Rows are points. Before rounding, the points of a table are all equally far from one centre. They may lie mostly on one side of it. Write the centre, to within rounding.

Points (5 x 2)
[[ 47 -17]
 [ 42 -33]
 [ 37   9]
 [ 24 -50]
 [-10 -49]]
Centre: [  8 -15]

Points (11 x 4)
[[ 24 -53  17 -26]
 [ 16 -66  20 -10]
 [  5 -72  -3  -9]
 [ 13 -67  -5 -19]
 [  6 -36   6 -45]
 [ 26 -58  15  -4]
 [ 20 -57 -13 -11]
 [ 19 -54 -16  -4]
 [ 23 -62   4 -18]
 [ 22 -64   3  -8]
 [ 17 -62  26 -17]]
Centre: [ -3 -39   7 -10]

Points (13 x 8)
[[-49  55   6  31 -28 -33  23  13]
 [-30  35 -33  48 -52  -3 -42  22]
 [-34  40 -64  29 -37  18   0  26]
 [  1  44 -12  24 -28  -2 -21  52]
 [-25  35 -66  40 -32  -3 -45 -20]
 [-17  58  -3   1 -17  24  12  47]
 [-15  57 -29  28 -36 -18  25  27]
 [-53  39 -49  61  -9 -19  16  13]
 [ -3  -1 -51  46  39 -17   3  12]
 [  4  34 -31  27  -3  -1  50  29]
 [  0  23   0  63 -61  -4 -22  20]
 [-34  70 -33  49 -42 -16 -16 -29]
 [ 17  67 -22  20  23  33 -36   3]]
Centre: [-21  17  -6  28  -6  14  -5 -15]

Points (17 x 11)
[[-23  34  20  23   6  54 -43 -48  23 -63  -9]
 [-14  45  -9   1 -34  13  -8 -18  -3 -67   2]
 [-38  45  -7  12 -16  -9  28 -44  15 -18  -8]
 [-10  95 -38  12  -1  18 -13  -3   3 -21  17]
 [-18  54 -37 -47 -24  45 -63 -21  34 -27  46]
 [ 24  49  23  26  -8 -22 -19 -22  30 -30  53]
 [-54  42  17  34 -35  39  14 -29  -3 -19 -13]
 [-44  76 -20   2  -4  49  -3 -30   5 -37  40]
 [-14  89  15   6  12   6   7 -32 -13  18 -16]
 [ 23  50  25  34 -47  19 -42 -58  12 -24  36]
 [-25  36 -20  41 -34 -23 -45  -1  30 -31  34]
 [-13  74   6  35 -31  25 -25 -12  59 -37  -6]
 [ 10   3 -23  28 -20  14 -29 -14  -4 -52  55]
 [-12  79   9  28  23   1  -8  10  37 -33  19]
 [-39  27   0  69 -26  -5  -3   2   9  12  32]
 [-18  92 -21  23 -39  33 -32 -14  25 -25  -6]
 [-26  79 -12  25 -13   2 -27  -6  22 -51  11]]
Centre: [-11  24   6  -2  -4  30 -33 -14  18  11  16]

Points (18 x 14)
[[ 25 -19   5 -11  37 -44  72  14   2 -19  -8  33 -13  33]
 [  8  -5  32 -35  30   3  24  53  40 -21  -2  26  44  27]
 [  6  -6  11 -40  40 -20  77  30 -11  22  12  50   8  28]
 [ 43   8  13 -35  11   2  65 -11   8 -17 -17  41  19   7]
 [-14   9  26   0  30 -26  37  65  12  -4 -30   4  20  46]
 [-16 -49   2 -11  16 -19  66  29   0  -5 -22  17  31  13]
 [ 19   7  17 -35  40 -32  42   0  20 -33 -43  43  59  13]
 [ 32  -8  56 -15  27  -8  46  35 -11 -11 -11  37 -12 -11]
 [ 30  13  29 -23  43 -16  62  45   4  -3   6  49  32  23]
 [ 13  -5  54 -29  54  -4  43   0  -3 -22 -51  31   9  40]
 [ 10  13  16   2  30 -25  54 -21  21  -8  -8  29  23  58]
 [ 26  24  17 -64  81  11  56  29   7 -11  -5  44  15  -2]
 [ 18 -13  46  -2  31   3  76  -8 -15  -9 -19  33   9  -2]
 [ 14  17  13 -17  39  -4  59   2   9  10  17  43  43  43]
 [ -4  18  -3 -16  55 -21  95   4  28 -19 -11  17 -25  22]
 [ -9   3  13  -3  47 -14  75  16 -19 -22 -32  25  21  15]
 [ 12  -6   2  15  25 -20  37  14  21 -26 -17  21  54  23]
 [ 18  -4  -2 -14  37   4  52  34  15   4 -37  42  -1  44]]
Centre: [ 15  -1  22 -36  53 -30  37   5  30  30 -19 -18  13  -6]

Points (27 x 20)
[[  5 -58  -6  27  27  37  20 -39  16  18 -63  33   5  19   0  26  21 -43
  -13  39]
 [ 44 -62 -33  52 -36 -10  24 -53  26  20  10  47  15  26  33  20  22 -25
   52  32]
 [-26 -79 -70  -5 -14  40 -26 -19  11  32 -45  -3   3  -1  25  24   1 -19
  -14  57]
 [ 39 -44 -46  36  -8  41  16 -27  42  43 -43  18 -27  -1 -18  47  22 -20
   27  57]
 [  0 -35 -86  51  10  -8  10   6  17  68 -48  12   1  -1  -8  27   3 -27
   25  33]
 [-10 -73 -57   2  25  54  35  17  24  19 -19 -12  40  -8   1 -18  35  -8
   10  43]
 [ 19 -84 -48  11   2   6  28 -51   6  19 -44  13  26  31 -12  53  16   2
   27  56]
 [ 20 -61 -34  17  32   8  38 -33  41  22 -16  34  -8  -2 -12  47   2 -10
   25  59]
 [ 16 -78 -21  -9  27  28  17 -59 -12  17 -11  -6   3  -4  -6  16   7 -29
   -1  61]
 [ 28 -65 -70 -10  30  29  23  -6  52  -5 -37  31  25 -28  45  -8   3 -49
   16  27]
 [  2 -69 -48  17 -27  32 -19 -32  41  39 -28  18  26   9 -11  54  41  -7
   12  23]
 [ 19 -80 -56  27  16  50  -3   7  30 -15 -65  33  33  13 -23 -14  40  -1
   25  69]
 [ -1 -44 -19   9  23  49  27 -38  -9  32 -68  43  26  27  28  -9  38  27
   -4  77]
 [ -1 -65 -73   0  10  16   9 -53 -25  21 -58   1   6   0 -28  30  21 -31
    2  55]
 [  8 -88 -35  -5   0  32  29 -35  54  23 -38  10  41   6  24   1  28 -13
   13   5]
 [  6 -52 -33  10  35  48   9 -56   9   7 -42  59  -4  57  -3   4  23 -39
   -7  13]
 [ -3 -56 -70  56  16  35  -3 -27  35   0  11  37  11  38  12  29  27  -1
   -4  36]
 [ 35 -57 -60  -5   6  13  30 -51 -24  68 -23  15 -24  23   0  42 -20  11
   25  25]
 [ 17 -71 -78  10 -10  22  12 -60  12  31 -49  18  19  32  19   8  10 -58
   -9  16]
 [ 35 -51 -63  32  13  42   9 -24  -7  -9 -37  30   1  20 -11  52 -13 -11
  -18  75]
 [-15 -70 -56  26  55  27   8   2   9  -1 -16  24  -4  25 -21  43  13  -4
   11  49]
 [  3 -55 -54 -13  20  73  26 -35  28 -10 -27  14  25  11  31  21  -7 -31
   14  64]
 [  7 -64 -46  27  -9  19  36 -37  29  38 -26 -26   4   9  14 -22  47 -43
    4  20]
 [ 23 -37 -26  17  11  52  21 -13  53  37 -34 -23  28  -8   9  21   3  -8
    9  34]
 [-32 -57 -42  10   3  25  24 -30  22  60   2  -2 -11 -24  18  19   5 -32
   35  31]
 [-12 -54 -18  -5 -18  10  24  24  42  24 -68  40   6  11 -10  13 -25 -51
   43  21]
 [ 17 -64 -72  40   8  34   5 -42  23  36 -43  29 -41   2  -7  27   5 -33
   -4  43]]
Centre: [ 22 -33 -44   1 -12  18   1   1 -14  11 -25  36   2  10  17  -6  18  -5
  29  29]

Points (31 x 24)
[[ -2  22  -4 -10 -24 -34 -21   1 -19  31  24 -14 -43   8   3   4  44  -9
   19  11  49   5 -31 -22]
 [-31  34 -21   0 -31 -46 -25 -13  13  16  53 -27 -43  38   2  32  11 -41
   -2 -16  55  -9 -18  15]
 [ 20  46 -61  10 -17 -23 -13 -21  19  47  40   1 -36  32   9  -8  -4  -2
   10 -31  56   1 -11  15]
 [-36  35 -26   4  -1 -19   0  15  25  15  95 -25 -31  37 -20   3  -7 -30
   13 -11  63 -10 -28 -17]
 [ -3  59   8 -16  14 -34  -2  20  18   9  47  17   1  59 -14 -11  27  -3
    6 -14  45  12   2  12]
 [ -3   2 -23  -2 -21 -18 -43  -2  20  20  58 -28 -49  23 -18 -20  -5  -8
   -4 -32  70 -16  -6  -3]
 [ -1  58 -14  33 -21 -25 -17 -22  26  27  10   7 -53  10   1   8  25 -20
   18 -57  36   1 -27  33]
 [-20  46  -7  18 -16  10 -21 -12  11  48  30   5 -31  44  25   8 -12 -27
  -28 -26  40  -6 -34   7]
 [-16  50   7 -29 -45 -27   6  -9   8 -14  38   0 -47  39 -13  -3  13 -16
    4 -18  36   5 -39   5]
 [  4  29   3  -1 -31  -4 -40  18  23  47  35  -1 -30  48 -10  15  18 -13
    5 -50  -4  20  -4  30]
 [ 31  41 -26  -1 -21 -10 -36  26  20  32  40   5 -46  51 -23   1  12 -18
   -3 -38  46  18 -13 -21]
 [ 26   5  -3   2 -48 -14 -23  -6  13  18  65  22 -64  21 -47  16  -6 -27
    9 -10  37   5  11  17]
 [ 30  38 -58  12 -14 -48 -20  18  36  17  45  22 -32  64 -22 -14 -10 -16
    6 -46  27  -6 -15  13]
 [ 17  68 -27  25 -24 -31  -2   5  35  22  40   9 -54  32 -33  -2  22 -53
  -31 -30  23  13 -22  13]
 [ -9  45 -11   4 -24 -48 -21   0  15  33  93 -20 -63  42  -2   5 -10 -34
   -8  -3  30  12  -7   8]
 [  4  39 -30 -16  -6 -40 -33   6 -13  28  49 -20 -46  45  -4   5   7   2
   11 -49  43  28  -9  24]
 [-22  20  -7   8   6 -26  18  -6  16  20  48  33 -39  69  14   1  30 -31
   19 -22  39  51 -35  20]
 [ -1   9 -34  13 -19 -33  -6  -8  22  25  58  15 -66  25  -4  17 -26  33
  -28 -29  42 -21   4 -13]
 [  2  29  -3  20  -5 -25 -22 -38   9  16  34  -9 -54  61  -7 -12  -2 -27
  -12 -63  44  13 -18 -20]
 [ 26  41   8 -20  -4 -20 -18   2  33  15  33 -23 -67   4  -4  -5  28 -39
   -1 -42  22  22   2 -25]
 [  0  34 -14  45 -26 -47  -2  -3 -14  56  59  -9 -69  30 -33   4  -7 -19
   10 -25  37 -12  12  20]
 [-31  14 -25  20 -44 -28   7  36  10  26  36   6 -37  37 -11  23  38   7
  -11 -58  20  12 -11  -3]
 [  7  21 -38 -12 -16 -18 -10 -16 -22  21  54  -7 -60  50 -17  -7  -6 -20
  -43  14  36   3 -22 -11]
 [-12  38 -10  17 -28 -16 -25   3   1  19   8 -12 -14  45  -4  23  22   0
  -21 -32  64   1 -32   1]
 [ -1  46 -35 -12  12 -62 -34  10  -9  46  44  -9 -25  49 -29   6 -13 -20
  -24   6  -5  -1  -4 -10]
 [ -8  25 -35  26 -51 -27   7   9  21  -2  56   3 -10  14 -26 -31  10 -51
   -2 -50  30 -17  -3  -6]
 [-12  31 -12  30 -15  18 -16  44  49  37  45   3 -30  34 -27  -2  29 -36
  -12 -23  46  22  -6  26]
 [-23   5 -60  -2  -3 -51 -23 -17   9  19  29 -25 -39  13 -60  33   3 -53
   16 -31  23   0   3  18]
 [-17  42 -15 -13  13 -24 -51  15  44  14  53 -10 -50  28  -4  11 -30 -33
  -12 -43  43   3 -38   3]
 [ 10  20 -11   2 -28 -66 -16 -25 -18 -16  33 -11 -36  61  -5 -14  18 -33
   22 -19  31   9 -38  -3]
 [-13   0 -13  12 -36 -32 -33  -3   4  19  31 -10 -70  33 -34  -5  14 -11
  -32 -44  27  18  13 -14]]
Centre: [  1   7 -15  25  12 -23   5   8  16   4  32  -6 -30  16 -11   7  -9 -17
   6  -8   9   9 -16   7]
